Every row gives one point. Each copy is the shape, with its points in the same order, stretched, turned, moved and blurred by noise. Say if it was mirrored as well.

Shape, 8 rows:
-1.0	-2.5	2.6
0.2	3.8	-1.1
-3.9	-1.1	1.9
0.0	0.4	-0.8
-1.7	-2.4	2.9
2.5	0.2	5.7
2.5	3.0	-0.3
3.6	3.9	-4.3
Copy 1 (8 x 3):
6.0	-2.0	0.4
-2.6	3.2	0.8
4.7	-2.3	3.6
0.3	-0.3	0.0
5.9	-1.8	1.1
6.6	5.0	-1.3
-1.5	4.6	-1.4
-6.6	2.6	-3.6
Copy 1 is: only turned
Copy 2:
1.2	-1.3	-2.2
-2.9	4.0	-0.5
-1.0	-1.5	-3.4
-1.7	1.1	-0.4
1.1	-1.3	-2.4
4.2	3.8	-2.3
-0.8	4.7	0.5
-3.1	5.3	2.7
Copy 2 is: mirrored

Shape:
-3.5	1.5	3.1	-7.0	1.0	1.5
2.6	3.5	5.5	-0.2	-0.5	-0.8
0.4	2.1	-1.7	5.9	2.9	-4.0
2.1	1.1	-1.9	-1.3	-4.9	-0.3
-1.1	2.2	1.9	1.1	-2.9	1.4
0.0	-0.4	-3.9	-0.8	-2.9	3.1
0.8	4.0	0.8	-0.6	-3.7	-0.4
6.2	1.7	1.9	2.3	2.7	3.8
0.1	0.4	-1.0	2.4	1.7	-2.6
3.0	2.3	2.7	2.5	0.4	-0.9
-0.7	-2.1	-0.5	-3.9	-3.9	-1.5
4.9	1.8	-3.5	2.1	3.9	1.1
Copy 1:
-4.3	4.8	4.1	-2.3	4.6	1.7
0.9	1.2	-0.4	5.4	1.7	0.6
4.3	2.9	-7.2	-0.8	-3.7	2.2
-0.9	-6.4	0.4	-1.1	-1.6	2.3
-3.3	-0.6	-2.6	2.8	-1.0	0.0
-3.0	-6.3	-1.7	-3.6	-0.5	-0.6
-1.7	-2.0	-1.0	2.0	-0.2	3.3
2.8	-4.2	-4.3	3.5	4.0	-4.8
2.4	1.6	-3.4	-1.9	-2.6	1.2
2.3	-0.3	-3.0	3.5	-0.3	-0.2
-1.7	-2.9	4.2	-3.5	-2.6	2.0
4.4	-3.5	-5.3	-2.5	2.8	-1.0
Copy 1 is: only turned
Copy 2, 12 rows:
-2.0	-0.2	-6.6	-9.0	0.7	5.6
5.9	-3.2	-4.7	-2.8	-5.3	3.0
4.7	4.7	4.1	3.7	-1.0	3.4
-0.5	-0.3	-1.3	-2.6	-1.2	-4.8
0.6	-1.8	-1.8	-1.6	-5.0	1.0
-4.6	0.1	-1.4	-0.4	1.1	-4.1
2.1	0.4	-2.3	-2.2	-5.0	-1.1
3.3	-4.2	-6.7	5.5	-1.0	0.8
2.3	2.4	2.2	-0.2	1.0	2.3
4.8	-2.3	-2.1	0.8	-3.1	1.9
-1.6	-1.3	0.1	-7.8	1.9	-2.5
1.3	2.6	-3.3	6.2	2.6	0.0
Copy 2 is: only turned
Copy 3:
-0.2	3.3	0.7	-3.1	6.8	-5.0
2.0	-0.8	3.7	-1.5	-1.1	-3.8
-0.1	-2.2	6.6	5.6	-3.0	2.1
3.6	0.4	-4.3	4.0	-0.3	-0.9
0.4	2.4	1.5	2.9	-2.2	-2.9
0.9	2.6	-4.7	2.6	-0.3	1.3
3.9	1.7	-0.5	3.3	-0.6	-2.5
0.1	-1.8	0.9	-6.7	-3.4	2.8
-0.8	-1.2	3.7	3.6	-1.1	0.5
0.8	-1.5	3.7	-0.2	-2.5	-0.9
0.4	0.3	-3.7	3.8	3.0	-3.1
1.3	-1.9	0.8	-2.4	-1.2	5.5
Copy 3 is: only turned
Copy 4, 12 rows:
-0.2	2.1	-3.3	2.1	-6.7	-1.6
2.2	3.1	3.7	2.1	-1.1	-4.7
-5.2	1.0	4.5	1.9	3.6	-1.1
3.0	0.2	-0.9	0.1	1.9	1.7
0.8	4.3	1.3	2.6	-1.4	0.5
0.4	-0.2	-1.1	2.6	-1.8	4.2
2.4	2.9	0.3	2.2	1.4	-1.0
1.4	-1.2	7.1	6.5	-3.3	-1.6
-3.1	0.5	2.5	0.4	0.8	-0.4
0.8	2.2	4.8	2.2	0.2	-2.8
1.8	1.2	-2.8	-3.0	-1.0	1.8
-1.9	-4.4	4.0	5.2	-0.5	0.1
Copy 4 is: mirrored

Shape, 14 rows:
-0.9	6.0	1.3	-2.8	-3.6	-0.1	-3.4	3.0	0.0
1.8	-3.9	1.2	-2.2	2.9	5.8	1.0	0.6	2.6
-5.3	3.8	1.1	-7.3	1.8	-0.1	2.5	2.3	5.8
-4.5	-0.3	4.6	-1.3	-4.4	-0.6	4.0	2.5	-1.5
-1.2	-0.4	0.0	5.1	-0.8	1.0	2.2	-2.9	-3.0
1.4	-2.4	-3.4	-1.0	-1.2	-2.2	2.7	-2.7	-0.9
2.3	4.6	4.7	-1.9	-2.4	2.8	-3.1	0.8	3.2
4.8	2.8	2.7	1.7	4.2	0.7	-1.5	-0.9	0.2
1.1	-4.4	-1.6	1.7	-1.2	-0.6	0.4	-4.5	4.0
-3.3	-1.0	2.9	1.1	2.3	-0.3	0.6	1.1	-0.4
-0.4	-0.5	-3.7	3.4	-0.1	4.6	-1.6	-0.6	1.3
-0.8	0.4	2.1	7.1	2.0	0.1	4.3	2.6	2.3
-3.2	2.0	-2.8	2.3	0.1	0.0	2.1	-3.9	0.9
-2.8	3.1	4.1	-1.6	0.9	-1.3	-1.7	3.4	-1.4
Copy 1:
1.1	-0.4	7.8	-4.2	4.2	-3.3	-2.0	0.6	0.3
-1.6	-2.0	-6.0	-2.0	-2.5	-2.7	-3.8	7.2	-0.5
0.8	-5.6	-0.4	-6.2	8.8	-5.2	-3.6	-1.0	6.5
0.5	-10.4	5.1	2.4	1.4	-4.8	1.0	-0.1	-0.4
-0.9	-2.2	0.6	2.0	-1.3	3.8	6.1	1.5	-0.6
2.8	-2.8	-0.6	2.8	0.6	2.7	-3.0	-1.9	0.0
-1.9	-2.1	4.2	-4.8	2.1	-1.4	-3.9	9.0	0.3
-2.8	4.0	0.5	-0.6	-1.3	2.0	-1.5	7.7	5.2
-1.7	-3.3	-5.4	1.0	2.0	4.5	-2.3	3.9	-2.8
-4.7	-2.4	0.3	-0.2	-0.1	-2.9	2.6	0.1	2.1
-2.1	1.5	-4.4	-4.2	1.7	0.3	3.3	2.8	-3.9
-5.9	-0.4	-2.1	4.0	3.2	-2.8	6.4	5.8	4.5
0.3	-2.9	-2.2	-2.0	5.7	3.3	4.7	-1.0	0.3
-2.9	-1.4	5.4	-2.1	0.1	-4.8	0.4	0.4	3.9
Copy 1 is: mirrored
Copy 2:
-3.7	-2.2	-1.1	3.5	1.1	0.4	-1.4	5.2	0.7
1.1	-3.9	0.2	-5.0	2.2	0.5	3.3	-1.7	0.0
-3.8	-2.1	-4.5	-4.3	0.3	-4.1	-4.9	1.2	-3.0
-6.1	-0.2	-5.3	-0.7	-2.4	0.1	5.1	-1.0	-1.6
0.4	3.9	1.0	1.2	-0.5	1.8	2.7	-1.5	-0.8
2.5	0.8	-1.1	3.1	3.5	-2.7	1.5	-3.6	-2.4
-5.6	-2.9	1.2	0.4	1.6	1.4	1.2	4.2	3.2
1.9	0.1	1.9	-0.7	0.6	0.1	1.8	1.6	5.2
0.8	2.9	-0.5	1.1	6.0	-0.8	2.3	-3.3	-0.9
0.3	1.5	-3.6	-2.4	-1.0	0.3	3.0	0.1	0.1
3.3	0.4	1.3	0.8	2.8	3.2	-1.2	0.8	-2.2
-0.7	3.9	-3.7	-4.0	-2.6	3.7	1.2	-3.8	3.8
0.7	4.7	0.4	1.2	1.3	-0.8	-2.7	-0.7	-3.1
-2.5	-1.0	-3.9	-0.4	-1.7	0.0	1.7	3.8	1.6
Copy 2 is: only turned
Copy 3:
-3.9	-0.5	1.4	-1.9	1.2	6.5	-1.3	5.6	-2.3
1.3	-0.7	-1.0	4.4	3.5	-3.3	-4.2	-4.2	1.9
6.2	2.1	3.9	0.2	8.5	5.4	-5.4	-3.4	-2.9
5.8	-2.4	5.1	-0.3	-2.6	1.0	0.0	2.4	-2.3
2.0	-1.3	-1.1	0.4	-2.1	-0.2	6.2	-1.5	0.8
2.9	2.9	2.4	-0.8	-2.4	1.9	1.3	-1.1	4.8
-3.6	-1.0	-3.1	1.9	-0.1	4.9	-4.0	1.5	-3.2
-1.5	4.5	-3.5	4.8	1.4	-0.3	2.0	-1.7	-2.5
2.3	1.2	-2.0	-2.6	-4.0	0.2	-0.9	-6.1	4.6
4.7	1.1	0.7	0.0	2.3	-3.0	2.1	-2.0	-2.1
-3.6	-2.8	-2.3	-2.0	1.8	0.3	1.0	-3.8	3.2
1.8	2.5	2.8	0.7	-2.3	-4.1	3.4	-7.3	-3.4
2.6	-0.3	-0.9	-1.7	2.0	4.0	4.1	-4.2	1.1
1.8	1.5	1.5	-0.1	3.3	0.4	0.9	3.2	-4.2
Copy 3 is: only turned
Copy 4, 14 rows:
1.0	0.2	0.6	-3.0	-0.9	0.4	9.6	0.7	0.6
2.2	-2.6	0.0	-2.1	0.3	7.2	-2.4	-1.6	0.1
-4.2	0.7	-4.6	-1.5	-0.5	6.1	4.5	-2.2	5.9
1.1	1.4	-0.3	2.9	0.6	-0.3	5.3	-1.0	5.1
1.0	3.8	-0.7	1.6	-2.3	-3.1	-1.7	-0.8	-2.5
2.5	4.1	-1.3	-3.9	2.3	0.4	-3.5	0.6	1.2
1.6	0.1	-0.2	-1.0	-0.6	4.2	7.7	1.3	-1.7
1.9	-0.1	-1.9	-2.0	1.5	1.7	1.2	-1.8	-5.9
-1.0	2.9	-0.9	-0.9	1.3	2.5	-5.0	2.9	-0.8
-2.3	-1.8	-0.1	2.2	1.0	0.2	1.2	-2.5	0.5
-0.2	0.2	-1.0	-2.4	-4.7	0.3	-2.4	1.5	-1.9
0.8	-0.7	-6.3	4.7	-1.6	-1.6	0.9	0.7	-0.6
-2.7	4.9	-3.2	-0.2	-3.3	-1.2	-2.5	-0.4	-0.8
-1.1	-1.6	0.1	0.8	1.0	-0.2	6.7	-2.9	0.6
Copy 4 is: only turned
